Rows are points. Each copy is the shape, with its points in the same order, turned, moved and blurred by noise. Say if it was mirrored as well.
In the rows, zero is written as 128.

Shape (6 x 3)
[[152 144 145]
 [105  97 112]
 [175 136 147]
 [ 91 124  61]
 [136 146 138]
 [124 153 123]]
Copy 1 (6 x 3)
[[112 133 115]
 [159  96 161]
 [123 146  95]
 [155 128 211]
 [109 129 131]
 [108 129 151]]
Copy 1 is: mirrored
Copy 2 (6 x 3)
[[122 129  95]
 [128 129 167]
 [102 145  83]
 [110  74 181]
 [126 118 103]
 [130 101 113]]
Copy 2 is: mirrored
Copy 3 (6 x 3)
[[157 130  93]
 [112 113 151]
 [179 119  93]
 [111 166 181]
 [143 139  98]
 [134 154 109]]
Copy 3 is: mirrored

Shape (8 x 4)
[[115 155 112 112]
 [147 114 112 170]
 [ 79  91 139 135]
 [ 81  97 137  90]
 [144  95 141 131]
 [132 127 122 173]
 [146  87 112  92]
 [145  99 138 137]]
Copy 1 (8 x 4)
[[123 149 108 115]
 [ 95 107 176 125]
 [121 123 128 189]
 [136 171 112 179]
 [121 147 179 152]
 [108 102 160 123]
 [102 185 165 144]
 [124 136 178 145]]
Copy 1 is: only turned
Copy 2 (8 x 4)
[[117 149 153 130]
 [132 109 133  74]
 [135  92 105 149]
 [152 127 110 180]
 [160 124 105 104]
 [115 112 129  83]
 [196 144 134 126]
 [157 127 106  98]]
Copy 2 is: only turned
Copy 3 (8 x 4)
[[147 126 102 118]
 [142 103 167 156]
 [104 136 105 187]
 [ 91 128  73 159]
 [ 96 110 146 145]
 [146 124 159 157]
 [ 89  77 113 130]
 [102 111 149 146]]
Copy 3 is: only turned

Shape (9 x 4)
[[145  53 128 137]
 [104  87 150 152]
 [142 133 182  94]
 [ 94 116 101 139]
 [116 121 103  91]
 [130 144 127 118]
 [172 127 115 143]
 [171 131 126 111]
 [ 96 120 166 104]]
Copy 1 (9 x 4)
[[ 71 100 131  97]
 [ 94 144 152  86]
 [ 85 164 133 173]
 [136 117 176 112]
 [111 107 167 155]
 [129 138 138 154]
 [120 108 102 129]
 [110 111 112 160]
 [ 91 165 175 144]]
Copy 1 is: only turned
Copy 2 (9 x 4)
[[168 125 112  65]
 [157 148  89 113]
 [164 166 171 143]
 [122 105  94 132]
 [139  91 142 138]
 [121 131 145 139]
 [103 140 150  89]
 [122 133 172 105]
 [169 144 126 160]]
Copy 2 is: only turned

Shape (9 x 6)
[[157 164 145 154 157 102]
 [124 113  97  80 155 141]
 [109  91 124 137 130 100]
 [108 122 182 131 129  94]
 [189 131 125 128 122 149]
 [132 159 180 170 172 121]
 [125 111 158  82 105 111]
 [177 104  91 130 135 112]
 [144 168 129 159 134 132]]
Copy 1 (9 x 6)
[[125 153  99  80 110 114]
 [139 136 141 174 117 152]
 [125 103 153 126 111  98]
 [ 94 151 163 101 137  87]
 [121 128  66 143 135 118]
 [140 169 121  66 147 100]
 [ 71 135 151 153 139 115]
 [135 112  89 157  94 110]
 [131 128  99  87 121 136]]
Copy 1 is: only turned
Copy 2 (9 x 6)
[[129 157 122  69 132 105]
 [160  98 162 113 114 169]
 [111 122 140 141  89 135]
 [ 78 131 105 108 115 130]
 [191 146 103 123 127 122]
 [108 123 106  72 135  80]
 [107 121 103 136 122 179]
 [175 151 145 130  87 126]
 [138 148 130 106 158  95]]
Copy 2 is: mirrored
Copy 3 (9 x 6)
[[160 128  89  96 129 130]
 [ 72 132 138 140  99 146]
 [130 138 175 122 131 109]
 [176 154 143 147 136 129]
 [100 149  80 124 148 103]
 [188 107 105 122 153 153]
 [131 186 143 166 110 118]
 [ 86 152 120  88 138 100]
 [147 103  95 122 125 106]]
Copy 3 is: mirrored
Copy 4 (9 x 6)
[[110 176 169 129 137 116]
 [ 85 107 114 181 106 154]
 [124  95 136 158 117  95]
 [138 148 113 143 113  73]
 [120 146 167 134  75 164]
 [ 91 180 149 104 133  82]
 [146 139  96 170  89 115]
 [118 112 189 175  94 149]
 [120 153 161 109 137 138]]
Copy 4 is: mirrored

Shape (13 x 8)
[[162 127 138  94 138  99  70 146]
 [116 150 141 176 164 117 172 170]
 [163  95 109 127 139 131 111 109]
 [113 131 110 177 125 119 130 114]
 [136 142 142 114 111 105 175 115]
 [156 136 128  98 169 150 141 172]
 [146 158  85 110 138  60 153 114]
 [148  75 119 148 136 155 153 129]
 [132 117 142 125 172 185 114 112]
 [ 93 103 172 101 156 148 140 112]
 [133 137 155 132 153 126 152  91]
 [141 113 120 166 167 112 126 119]
 [ 86 106 103 159 153 138  91 166]]
Copy 1 (13 x 8)
[[155  79 149 110 120  94 141  89]
 [100 173  87 138 159 139 119  80]
 [138 128 148 116 110 115 185 117]
 [ 95 128  91 124 129 161 175 108]
 [106 127 114 182 129 109 135 142]
 [147 153 162 125 157 118 103 102]
 [ 60  95 152 169 144 111 162  98]
 [140 173 125 124 141 121 182 132]
 [139 164 141  77 113 133 134 148]
 [119 137 102  95 140  98 123 182]
 [ 91 146 115 133 105 106 133 139]
 [ 96 147 120 103 123 120 168  87]
 [130 119 104  69 178 159 161 100]]
Copy 1 is: mirrored
Copy 2 (13 x 8)
[[ 70 103 143 139  91 115 154 134]
 [156 145  66 149 107 101 111  79]
 [ 92  85  98 100 125 138 142 137]
 [145 107  92 119 110 114  91 150]
 [116 114 106 144  94 167  82 104]
 [ 72 156  80 129 117 127 146  94]
 [ 88  96  65 154  72 156  96 145]
 [121  96  85 112 172 140 128 102]
 [119 142 111  68 134 134 152 121]
 [149 148 143 116 131 170 146 103]
 [133 119 100  98  88 161 117 106]
 [138  94  83 114 107 119 142 129]
 [149 142  97 143 148  87 140 161]]
Copy 2 is: mirrored

Shape (12 x 9)
[[101 153 148 124 150 110  99 145  86]
 [130 137 126 157 143 124 121 159  93]
 [ 37 115  26 171 131 118 131 129 133]
 [134  97 132 123 149 123 118 103 124]
 [ 98 117 106 112 144 124 120 160 114]
 [127 137 143 146 100 175 114 153 130]
 [112 146 140 173  53 136 134 147 133]
 [119 148 123 136 146 154 137 131 101]
 [ 97 117 143 164 155 132 126 148 126]
 [163 133 148 152  97 124  79 160 109]
 [158 154 150 118 157 183  70 120 141]
 [149 143 147 117 159 113 132 134 147]]
Copy 1 (12 x 9)
[[154 109 147  97 155 159 165 129 124]
 [121 118 144 106 144 132 175 165 121]
 [124  82  66 119  85 201 116 215 126]
 [100 100 150 100 128 131 114 121 140]
 [142 104 113  87 135 131 131 157 113]
 [122 169 125 133 115 115 161 130 112]
 [150 152 123 191 106 123 162 157 137]
 [109 124 141 122 147 147 151 146  93]
 [131 136 160  98 108 148 140 164 129]
 [129 139 130 124 134  94 197 123 161]
 [ 78 174 128  90 149 144 152  81 135]
 [114 138 159 103 168 126 116 142 147]]
Copy 1 is: only turned
Copy 2 (12 x 9)
[[ 98 182 129 107 105  64 111 138 131]
 [100 142 153 108 106  93  94 123 137]
 [147 182 144  87 117 115  75  26  51]
 [116 149 130 118  92 117 122 157  72]
 [136 154 148 112  91  72 127 103 103]
 [108 134 145 115 137 124 155 116 139]
 [144 172 159 113 167 150 122 118 149]
 [111 136 114  97 102 110 109 117 131]
 [105 129 143  88 139  80 110 127  96]
 [ 92 156 178 157 118 119 128 153 150]
 [ 67 113 100 162 113 108 168 140 120]
 [134 116 115 139 112  80 108 159 111]]
Copy 2 is: mirrored
Copy 3 (12 x 9)
[[130 110  86  91 147 148 132  79 115]
 [156  91 107 105 122 158 119 113 121]
 [ 86 126 126  46 129 186  71 207 100]
 [110 122 149 135 139 153 143 116 138]
 [115 124 114 111 122 156 117 126  91]
 [166 139 110 136 137 107  88 132 131]
 [205 151 122  95 159 117 106 155 129]
 [133 122 132  97 119 139 104 101 128]
 [139 135  98 121 112 172 120 132 146]
 [183  83 109 147 164 122 134 130 129]
 [107 104 107 155 140  86 106  84 166]
 [123 120 130 122 108 123 164 108 141]]
Copy 3 is: mirrored
Copy 4 (12 x 9)
[[104 118 125 116 111  76 139 148 158]
 [ 92 136 111 123 106  87 101 126 127]
 [102 210 209 152 100 152 120  95 129]
 [139 112 140  81 140 120 117 118 122]
 [115 131 142 126 114 100 135  89 142]
 [ 87  98 124 127 109  91 138 117  70]
 [104 150 115 156 114  90 147 147  45]
 [ 75 117 129 120 137 113 121 128 129]
 [109 124 159 129 129  83  96 124 119]
 [115 114  95 101  73  79 125 137  86]
 [ 94  38 130  94  99 123 130 135 107]
 [136  84 103 135 135 121 111 128 136]]
Copy 4 is: only turned

Shape (15 x 11)
[[108 164 136  72 167  95 172 115 139 131 113]
 [113 157 151 164 159 100 141 156 136 120  82]
 [142 103 157  73 171 155 100 130 137 111 107]
 [116 107 147 131 110 135 103 144 107 138  75]
 [166 143  92 115 103 129 134 120 126 136 132]
 [160 141 111 135 141 157 170  89 135 149  90]
 [ 93  98 136 110 169 151 125 156 134 134 158]
 [152 140 100 135 205 100 145 139  82 109 107]
 [133 103 104 115 125 155  83 108 120 122 106]
 [125 140 120 144 131 111 111 116 159 160  91]
 [129 175 124 108 116 153 113 149 103 109 109]
 [158 136 115 154 175  78 156  69 139 192 136]
 [100 138 100 155 134 132 120 141 131 170  98]
 [124 141  90 155  52 142 142  89 152  91 158]
 [ 92 133 116 108 142 157 107 114 108 141 187]]
Copy 1 (15 x 11)
[[141 138 110 129 146 141 169 211 122 137 121]
 [142  98 153 116 116 188 151 140 139 145  99]
 [126 137 122 117  58  85 140 160 142 110 124]
 [140 138 139  91  97 152 100 110 129 119 131]
 [112 139  79 132 153 118 122 110 153 153 130]
 [116 108  83 104 151 143 174 119 153 109 153]
 [131 150 170 153  97 106 148 146 142 148 168]
 [ 68 109 122 161 113 156 167 141 103 125 103]
 [139 138 101 133  93 108 112  95 125 116 149]
 [163 123 108 138 133 166 130 124 160 114 125]
 [129 158 105 101 107 129 144 114 118 170 106]
 [121 116 117 176 198 153 163 136 171  73 126]
 [144 149 126 142 124 184 134 107 147 135 149]
 [168  96  95 123 186  92 117  79 124 188 158]
 [142 185 148 166 133  90 154 113 116 149 153]]
Copy 1 is: mirrored
Copy 2 (15 x 11)
[[174 125 118  87 110 117  97 144  84  75 106]
 [142 118  80 135 116  87 140 192 124 112 117]
 [164 106 110 176 122 126 100  92  94 128 109]
 [121 127 107 151 161 106 124 147 115 170 132]
 [162 167 139 110 136 102 157 100 141 127 118]
 [164 147 127 121 132  87 100 114 168  95 156]
 [123 132 152 161  72 146 123 133  92 120 125]
 [117 151  72 137  91  89 110 126 145  85  67]
 [125 143 123 167 163 127 131  93 127 133 123]
 [155 131 141 149 161  77 144 151 128 108 131]
 [156 121 113 117 143 149 139 139 152 147  94]
 [129 130 151 115 108  21 128 111 127  50 130]
 [122 150 153 148 145  94 134 175 142 114 120]
 [149 165 133  94 153 147 216 110 151 107 183]
 [101 118 182 125 113 154 146 106 119 108 109]]
Copy 2 is: mirrored
Copy 3 (15 x 11)
[[120 143  93 120 165 146 133  87 129 103  39]
 [128 137 135 130 141 206 133 128 108 134  94]
 [144 137  80 173 141 111 175 109 118 123 123]
 [141 144 126 110 145 151 156 137 103 102 161]
 [113 125 151 111 179  94 131 147 151 124 101]
 [133 148 105 101 152 112 121 179 127 142  77]
 [105  94 108 143  97 115 144  98 102 106 108]
 [105 128 115 130 112 172 173 143 188 130  77]
 [133 118 113 108 151 100 165 128 136 143 155]
 [112 159 133 103 155 139 119 118 107 158 117]
 [120  94 124 129 197 144 167 143 124 116 112]
 [ 80 173 107  94 121 129  64 132 174 147  73]
 [ 93 133 135  83 135 147 140 141  97 141 117]
 [164  68 175  80 182  92  93 133 133 142 110]
 [ 89  60  99 110 137  98 129 103 131 116 121]]
Copy 3 is: mirrored
Copy 4 (15 x 11)
[[153 172 115 136  67 157 114 108 108 114 130]
 [ 98 172 125 151 119 160 113 106 185 119 153]
 [ 99 156 194 112 114 110 128  98  99 128 119]
 [ 96 165 152 141 163 113  83 131 149 140 118]
 [109 142  86 130 151 130 146 128 104 152 103]
 [ 86 174 105 140 105 128 157 172 127 132 101]
 [130 103 181 140 118 137 127 126 114 146 159]
 [ 75 149  98  80 100 142 122 120 131 112 183]
 [ 87 125 149 103 148 112 112 133 123 152  86]
 [ 95 138 114 164 121 128 112 118 160 120  91]
 [107 166 134 115 169 178 116 119 112 135 116]
 [119 117  64 149  79  94 156 149 150  80 122]
 [ 88 119 116 166 133 150  97 148 152 130 119]
 [152 130  91 121 164 151 166 147 160 206  70]
 [152  81 154 110 144 153 133 150 106 129 120]]
Copy 4 is: only turned

Shape (17 x 12)
[[131 129 149 125 131 118 131  76 146 134 147 101]
 [ 94 133 157 117  48 120  91 162 100  91 171 123]
 [111 114 156  98 111 134 166 132 129 184 104 126]
 [130 114  82 128 152 107 154  83 117 101 133  92]
 [132 137 100 128 150 114 117 104 165 123 175 119]
 [186 150 152  81 125 126 108 163 111 149  82 165]
 [117  90 120 132 144 125  72 114 171  91 130 105]
 [145 145 174  66 150 121 142 141 147 146  88 194]
 [129 125 127 141 122 118 132 113 150 100 119 108]
 [123 138 106 177 119 121 119 105 182 105 129 102]
 [145 124 136 160 166 110 156 123 151 104 170 101]
 [163 130 111 108 123 133 143  92 138 120 141 149]
 [ 72 163 156 108  83 166 105 144 113  83 142 102]
 [145 135 173 122 143 153 116 123 108 159 105 169]
 [123 111 127 154 125  99 141  81 144  89 135 124]
 [118 160 153 101 145 103 125 135 109 175  94 174]
 [122  98  85 157 140 135 158 101 141 105 150 130]]
Copy 1 (17 x 12)
[[164 161 139  81 119 130 152 148 112 119 132 167]
 [ 40 135 167  89  96 172 144 167 118  87 151 128]
 [157 143 122 106  92 177  90 140  90 128  96 128]
 [161 115 105  76 151  99 158 110  97 116 159 140]
 [169 138 143  94 143 129 169 130 156  92 146 141]
 [136 107 127 143  82 189 103 155 150 192 154 142]
 [123 169 113 115 103  85 174 144 154 106 146 123]
 [149 129 104 136 122 196 106 169 160 185  94 145]
 [126 157 131  97 128 121 150 118 117 133 143 136]
 [137 189 148 110 140 111 163  92 132 107 154 141]
 [155 124 170  91 139 105 179 108 126 129 109 143]
 [155 128 112  79 121 162 148 116 147 135 147 165]
 [ 52 148 160  85 123 128  89 162 129  91 140 150]
 [138 123 124 149  86 165 115 147 130 148 112 189]
 [127 159 115  88 143 124 185 118 105 125 134 156]
 [153 120 122 165 128 191 107 168 115 143 123 152]
 [143 126 106  88 135 120 167  77 121  97 125 145]]
Copy 1 is: mirrored
Copy 2 (17 x 12)
[[110 134 104 134 125 112 123 141 121 169 107  78]
 [115 167 184  91 162 151 144  69 136 189 134 138]
 [123 106  99  83 133  95 104 130  65 150 146 133]
 [137 145 109 171 110  83 127 132 142 120 100 120]
 [110 116  98 135 107 125 135 115 174 134 114  89]
 [ 96  66 126 102 171 164  67 139 102 128 117 165]
 [164 124 146 138 134 161 147 129 141 126 104  68]
 [121  24  98 116 169 146  88 129 102 164 146 139]
 [143 111 150 136 127 110 119 129 128 140  99 106]
 [133 127 159 129  94 109 114 127 151 133 109  61]
 [115 117 127 164  69 126 146 143 140 154 123 109]
 [106 102 104 152 133 114  93  95 125 141  95 113]
 [107 135 181  97 180 102 179  90 131 165 121 117]
 [ 77  91 118 131 157 148  96 143  85 137 154 118]
 [147 136 140 171 112 105 107 128 135 159 117  92]
 [105  77 102 105 174 132  77 145 121 150 173 137]
 [134 127 116 162  97  92 126  99 124 112 124 101]]
Copy 2 is: only turned

Shape (17 x 12)
[[ 78 110 157 132 159 103 125 134 110  99  96 165]
 [129 137 117 135 159 129  76 162  88 164 107  97]
 [156 130 123 188 116 111 151 139 156 107 123 131]
 [137 137 126 156 166 108  91 118 107 121 125 157]
 [121 104 144  92 124 134 102 112 146 110 146 177]
 [167  63 120 105 178 116 124 136 140 143 109  97]
 [120 104 170 100 149 135 152 119 176 137 132  98]
 [168 130  74 146 135 169 140 154 104 105 113 146]
 [130 158 115 163 175 105 129 126 119 124 118 121]
 [115 146 108 170 101 139 178 154 106 146 207  81]
 [169 165 124 125 109 115 172 155 101 188 112  93]
 [108  83 120 102 155 102 122 144 120 126  97 102]
 [183 138 133 112 128 145 150 119  98 124 133 111]
 [144 135  94 117 110  96 103  96 107 154 135 105]
 [113 128  99 132 159 108 181 128 131 133 103 132]
 [141  90 127 121 102 149 156 116 105 160 105 158]
 [145  99  76 159 122 133 104 117 100 150  79  90]]
Copy 1 (17 x 12)
[[149  32 126 158 104  97 145 138 157 152 116 137]
 [145 101 110 148 126 197 128 129 143 150  99  91]
 [174 111 158 139 150  89 114 158  91 114 112 104]
 [171  80 126 138 151 144 149 158 138 150  98 146]
 [140  92 119 138 144  98 107 142 172 118 133 187]
 [111  93 167 138 174 159  86 127 153 178 139 108]
 [104 128 153 122 132  89 130 133 167 139 165 110]
 [163 125 122 160 136 130  78 122  73 156  96 147]
 [173 105 144 132 129 139 167 135 116 167 101 119]
 [ 78 143 121 148 141 114 169 128  75  70  84  88]
 [107 145 171 155  92 174 115 166 100  96 105  95]
 [116  61 147 137 131 146 106 104 162 150 118  99]
 [105 123 139 125 128 151  93 167 102 132 114 145]
 [140 106 134 107 143 180 123 131 128  90 110 144]
 [139  93 187 160 116 119 145 104 111 143 133 133]
 [121  80 133 169 123 132 101 154 100 102 172 146]
 [164  74 132 126 145 189 100 114  83 125 136  88]]
Copy 1 is: only turned
Copy 2 (17 x 12)
[[ 91 133 110 135 144 168 151 138 128 164 112  95]
 [131  93  99 121 158 146  86 125  64 114  94 142]
 [135  99 134 114 105 138 115  89 146 116 174 115]
 [143  88  98 165 123 146 137 139 103 118 131 115]
 [121 147  91 158 125  86 137 155 147 148 118 118]
 [101 143 151 131 130 115  54 176 107 106 123 115]
 [103 172 155 116 122 113 111 135 156 105  98 150]
 [ 98  60 101 117 103  99  99 129  96 142 172 147]
 [133  92 139 120 124 157 144 130 100 108 138 142]
 [171  81 179  78 112  92 112  65 116 159 112 169]
 [156  80 132  79 152 149  63 126 140 132 129 199]
 [101 154 142 123 159 136  99 147  91 145 124 120]
 [142 105 110 107  82 122  77 149 124 147 126 171]
 [178 130 122 157 151 125  87 124  97 137 143 174]
 [104 104 163 117 148 143 134 144 135 139 148 154]
 [101 100 116 155 132 115  72 138 162 170 122 156]
 [112 105 133 167 141 148  55 107  70 132 156 158]]
Copy 2 is: mirrored
Copy 3 (17 x 12)
[[ 88  85 162 160 121 115 163 125 118  94  85 138]
 [151  98 158 117 118  88 105 137 130 135  99  62]
 [101 155 103  93 138 151 143 139 155 123  82 134]
 [123  67 133 112 124 131 151 150 126 138  95 107]
 [104  82 116 149 143 135 121 101 109 117 150 160]
 [161 111 130 128 178 132  84 141 109  65  88 100]
 [101 151 131 170 159 135  84 153  96  94 114 131]
 [171 125 125 104 166 108 162 126 173 140 112 136]
 [131 113 136 109 121 122 154 180 124 130  80 110]
 [138 221 146  98 117 142 161 131 104 153 149  86]
 [141 171 117 124 111 105 121 178 179  99 145  68]
 [133 111 166 131 136 100 105 125 109  70  93 118]
 [131 130 128 117 176 126 138 166 156 112 152 101]
 [141 108 151  78 105 138 107 159 132 103 154 110]
 [149 145 140 146 116 122 149 169 136  85  89 149]
 [144 121 139 157 133 156 129 118 178  91 144 120]
 [164 114 181  86 127 138  99 138 180 109  90 102]]
Copy 3 is: only turned
